Each row is a point. Examples show where two turns around zero, p and q, send a point. Write where each new point lands after one turn and then the other. Backwards means that the second turn is done in reverse. Each puzzle has new turns, and all numbers are rounded.
(in the rows, 128 means zero)

Turn p:
[114 143 100] -> [117 110 101]
[104 124 118] -> [142 110 115]
[191  76 122] -> [140 209 124]
[100 153 179] -> [130  89 178]
[131 145 121] -> [111 122 124]
Turn q:
[165  69 156] -> [ 68 107  88]
[118 136  91] -> [158 151 118]
[140 145 127] -> [142 113 130]
[ 89 162 139] -> [143 141 177]
Where do these land?
q, then p backwards: [144 145 121] -> [105 120 128]
p, then q: [209 112 110] -> [190 128 185]
q, then p: [128 100 149] -> [145  98 120]
q, then p: [ 83 148 142] -> [116 117 177]
q, then p: [ 88 118  93] -> [ 77 113 135]
p, then q: [117 145 152] -> [ 97 127 134]

Turn p:
[157 139 157 137] -> [116 169 122 127]
[ 97 197 137 124] -> [118 128 142  54]
[ 97 101 142 109] -> [169 114 108 128]
[ 96 105  77 168] -> [143  85 183 153]
[154 100 108 134] -> [116 123 129 169]
[168 125 147  96] -> [107 149  83 138]
Turn q:
[145 145  76 116] -> [166 138 147  89]
[124 189 134 124] -> [164 166  97 140]
[151 168 152 141] -> [162 138 115 166]
[142  90 122 102] -> [105 125 170 120]
[138  80 154 150] -> [ 96  85 142 152]
[ 68  96 130 135] -> [ 75 116  97 102]
Where do these land?
p, then q backwards: [196 166 132 109] -> [ 65 111 160  95]
p, then q backwards: [102  92 118 136] -> [166 138 129 153]
q, then p: [102 177 152 158] -> [ 84  98 165 148]
p, then q: [ 93 126  99 104] -> [ 99 109 165 120]
p, then q: [117 108  98 134] -> [111  97 133 141]
q, then p: [159  99 169 128] -> [168 156 160 135]

Turn p:
[103 130 108 128 139  94] -> [151 123 119 131 132  87]
[103  95 127 137 158 149] -> [146  90 122 138  94 136]
[129 101 124 120 130 126] -> [128 128 114 122 104 126]
[136 194 148 133  68  82] -> [119 185 176 107 189 100]
[101  96 151 102 140 150] -> [164 120 122 117  94 158]
[126 144 121 199 159 127] -> [107  85 161 176 136 103]
[107 118 109 111 139 162] -> [143  96 104 114 126 149]
[124 170 157 106 147 116] -> [161 156 136 153 158 141]
[223 104 107 115  72 147] -> [ 32 170  97  96 119 153]
Turn q:
[143  68  80  80  75 160] -> [ 53  88  91 125 188 135]
[104 141 134 179 154 117] -> [158 153 173 145 119 111]
[163  93 102  88 116 185] -> [ 93  72 105 134 165 170]
[109 172 115 126 130 123] -> [132 158 115 157 105 131]
[110 149 182 152 129 113] -> [149 163 156  96  96 131]
[113 130 147 122 162  97] -> [172 147 120 115 130 114]
[154 142 135 149 130 101] -> [139 115 136 123  95 103]
Where do these land?
q, then p backwards: [150 108 137  97 111 124] -> [126 119  91 119 112 149]
p, then q: [173 106 184 173 137  68] -> [111 190 168 105  60 109]
q, then p: [135 117 147 147 116 163] -> [149 125 142 121 111 164]
q, then p: [113 101 152  93 117 153] -> [153 107  92 134 138 160]
p, then q backwards: [ 89 203 151  90 103  74] -> [ 52  80 145 142 184  97]
p, then q: [142 146  96 147 121 160] -> [146 142 135 133 176 133]
p, then q backwards: [111 129  86 135 106 142] -> [155  90 134 113 115 117]
q, then p: [129 134 107 153 186 161] -> [ 83 120 156 165 100 150]
p, then q: [110 108  92 118 155 107] -> [113 107 116 139 134  80]

Turn p:
[156 125  91 154 110 118 142 137 152] -> [139  96 141  99 101 126 127 114  95]
[127 116 118 157 114 104 165  97 128] -> [139 140 133  81 142 115 106 122  99]
[118 124 151 154 178 171 161 131 126] -> [ 86 112  90 129 175 105 140 106 126]
[138 146 141 134 122  99 115 147 108] -> [124 153 140 132 114 160 135 109 128]
[191 122 149  32 113 157 155  81 138] -> [128 133  47 148  77 119  64 191 132]
[100 155 120 152 115  97 152 141 156] -> [171 125 131  94 138 137 143  91 131]
[130 124 116  42 125  96 122 147 103] -> [138 168 111 130  76 143 155 182 160]
[100  89 148 155 107  98  89 148 138] -> [142 155 187 146 122  97 136  97 138]
[106 139 138 150 193 169  87 114 123] -> [ 77  95 141 152 182 132 130 125 169]
[113 140 108 151 103 171  92 138 108] -> [136 102 160 170 154 145 144 142 103]
Turn q:
[146  98 122 106 134  74 176 141 123] -> [161  92 114 160 143  95 105 151 162]
[130 106 103 153 119 158 161 130 154] -> [179 124 111 124 115 130 159 122 107]
[114 133 163 141 120 152  87  91 106] -> [ 73 139 137 111 134 157 164 121 133]
[108 147  94 121 106 120 152 132 155] -> [164 125 130 143 110 132 109  88 127]
[125 137 155 127 121 149 123 158 107] -> [128 158 135 103 142 147 121 147 140]
[ 96 157 136  81 202 145 122  96 148] -> [ 84  83 114 129  98 178  82 138  89]
[ 95 109 123 144 106 128  56 147 127] -> [ 94 159 112  83 154 107 133  81 125]
[175 121 109 149 116 147  31 125 113] -> [ 71 166 156  83 118  67 162 122 101]
[ 96 137  90 127 141 105 177 136 112] -> [172  90 143 146 155 139 100 110 122]
[182 112 107 100 103 126 172 114 143] -> [169 106 137 146  78  97 142 150 155]
[141 152 204 159 139 103 151 136 121] -> [113 166 118 180 161 158 131 174 146]
Where do these land?
q, then p: [175 110 164 134 139 145 110 174 128] -> [147 127 115 124  99 172 183 116 144]
p, then q: [ 81 105 121  80 118 137 139 110 158] -> [147 146 114 160 120  70  96 144 120]
p, then q: [ 97  95  93 163  96 138 143 143 132] -> [124 106 139 153 157 119 122 180 163]
q, then p: [112 139 146 157 130 130 172 151 123] -> [ 86  91 112 137 127 144 130 115 114]
q, then p: [121 120 128 169 125 128 131 107  81] -> [ 96 140  87 111 150 105 133 112 138]
p, then q: [138 169 170  99  99  85 149 139 107] -> [135 152 188 124  76 140 139 115 102]
p, then q: [146 127 104  92 186  88 137 122 118] -> [156 133 104 106  91 148  85  90 149]
q, then p: [142 178 162 127 100 162  77 163 119] -> [172 128  94 165 152 185 132 121 164]
q, then p: [178 139  97  86 161 137 111  82 152] -> [171 189 168 148 122 106 141 127  93]
p, then q: [ 91  99  95 173 126 130 111  89 163] -> [ 80 115  82 140 141 107 110 174 153]
